Each row of a before or after table is a point. The points were changed in one or more steps. Then noise was added and the rows were shuffled. The steps act on columns, c1 being the first. What was done? A step turns or swaps two columns, mirrors them in a line or flattens them onto one, adds a multiple of one to another, or multiplies or shifts one. Angles are multiples of 10 degrees, from the lower column toward the higher: turns from -170 to 170, lines from 10 to 170 but not 90. Use the fewest steps. Two steps may share a column if one is a turn and the other turns, adds or multiplies; they go together, in the order done. Otherwise the lowest column goes first.

Before (14 x 3):
[[  2  60  -4]
 [ -6 -13  12]
 [ 46 -15  -8]
 [ -2 -12  46]
 [-17   4  12]
 [ 15 -11   8]
 [ 56  21  -4]
 [ -2   8  12]
 [-17   1  -5]
 [-11 -14  44]
 [  1 -11  46]
 [-10 -16   9]
 [-16 -17   8]
 [ 10 -16   0]]
After, 14 rows:
[[  0  -4  13]
 [ 32 -44  22]
 [ -1 -16  -6]
 [  6 -15  -2]
 [-12  -6  11]
 [ 47  18  12]
 [ 17 -11 -14]
 [-30  41  43]
 [ -5 -20  -8]
 [ 27 -43  21]
 [ 23 -15  -4]
 [-19   2  -2]
 [ 48  -4 -20]
 [ 19 -41  16]]
Steps: turn c2 and c3 by 50 degrees; add -0.7 times c2 to c1

Before:
[[ 17   5  10   6   8  -2]
 [ -2   6   8 -33 -13 -23]
 [ 17  -6  -4  -3   5  18]
 [  9  13  -4   7  13   2]
 [  9  -7  15  -4  11  18]
 [  2  -3  -2 -23 -26  12]
 [-13  12  -3  -2  -2  10]
 [  4  15   7  11  12   2]
 [ 18  -2  14  -4   5   7]
 [ -1  -1  -2  12 -24 -14]
 [ 18  -3   2 -29   4   1]
 [-24  -2  -4   3  -2   6]
 [  4  -4   2   5   2  -9]]
After, 13 rows:
[[-32  10  -5   4  -1   9]
 [ 44  -4  -7  -4  -8  16]
 [ 23   7   6  11 -13   6]
 [ -5  21   4 -27  17 -22]
 [ 23  -4 -18  -6 -19   4]
 [ -2  -7   4  11  27  -9]
 [ 45  12  -2 -25  -4   0]
 [-57  -4  -1   2   2   7]
 [ 43   1  -3   7  -9  -8]
 [  8   7  -2  17 -14  -4]
 [ 10  -5   4   2   1  -8]
 [ 46   0 -13  -4  -9  -5]
 [  5   8 -15 -22  23  11]]
Steps: multiply c1 by 2.5; turn c2 and c4 by 30 degrees; turn c3 and c6 by -40 degrees; turn c3 and c5 by -160 degrees

Before, 9 rows:
[[  2  16  -3  -6 -12   0   9  -4]
 [ 13  -4   9   7 -15  -7   8  -2]
 [ -9   5 -11  -8  -4  -5  -9   3]
 [-11  10  -5   5   1 -10   4  -8]
 [  1  11  -5   9   4   5 -12   1]
 [ -6  14  17  -7   4  -6   2   1]
 [ -8 -12 -11   5  -6  26  -3   0]
 [ 12  10  -7  -5  53  -6   5   0]
 [ -8  10 -11 -12 -12  -4 -10 -26]]
After:
[[-26  -7   2 -18 -12  -9  12   3]
 [  3 -13 -58  -7  53  -4  -6 -10]
 [ -1   2  24  10 -12  -3 -12 -13]
 [  2  -7  -8  13   5   0  16  -2]
 [ -3  13  -5   6  -5  26   8   8]
 [  1  -3  -8 -10  -2  -9   9  11]
 [ -5 -19  10  -8 -14   2  -2  -4]
 [ -1 -14  12  -9   4  -7   2   4]
 [ -9  -9  -6   7   0  -8  -3  10]]
Steps: turn c1 and c8 by -80 degrees; turn c2 and c7 by 160 degrees; turn c6 and c7 by 20 degrees; add -1 times c5 to c3; multiply c4 by 1.3

Before, 11 rows:
[[-15   9   8  -3 -14  -6   9  26   5   0   8]
 [ -9   6  15   3   6   6 -11   5  18  -9   2]
 [ -2   3   4   1  -1 -12  16  -6   1 -11  11]
 [ 35  11   7  11  14  -7  21  23  14  60   4]
 [  1   3  10  -1 -14  22  17   2  -2   4 -41]
 [ -3  -3   7  -8 -14  -3  16  -5  12  27  -1]
 [ -8   6  -5  28   7 -12   5  -3   1  16  14]
 [  2  -6 -15   7  -8 -11  22   5  18  17 -22]
 [-16  10   6  -9   9  28  15  -2  13  -5  -6]
 [ -2   3   1  -5  31 -11  -6  25  -4  28 -15]
 [  8  50  -4   6   0  18 -19  -6  10  -4  14]]
After:
[[ 30  19  15  11  -7  16 -20  23  14  61  16]
 [  5  -1  -1  -6 -30 -10  -4  24  -4  27  -1]
 [  2  -1  -2  27  -5 -13  -9  -5   1  19  11]
 [-30  18  10  -9  -4  12 -14  -3  16  -5  -7]
 [  9  -9  -9   7  16  -8 -23   6  20  17 -20]
 [ -6  58  -9   6  -5  19  15  -6  10  -5   9]
 [  1  -5  13  -9  18  -3  -7  -5  12  27  -3]
 [-13  10  17   1  17  18  -6   4  -2   7 -41]
 [ -7   1  10  -3  15 -15   0  25   6   0  22]
 [  4   0   7   1   7 -11 -13  -8   2 -11   8]
 [-11   6  11   1 -11  -2  14   7  19  -9   3]]
Steps: turn c1 and c6 by 40 degrees; add 0.5 times c6 to c2; turn c3 and c7 by -20 degrees; turn c5 and c7 by -160 degrees; add 0.5 times c8 to c11
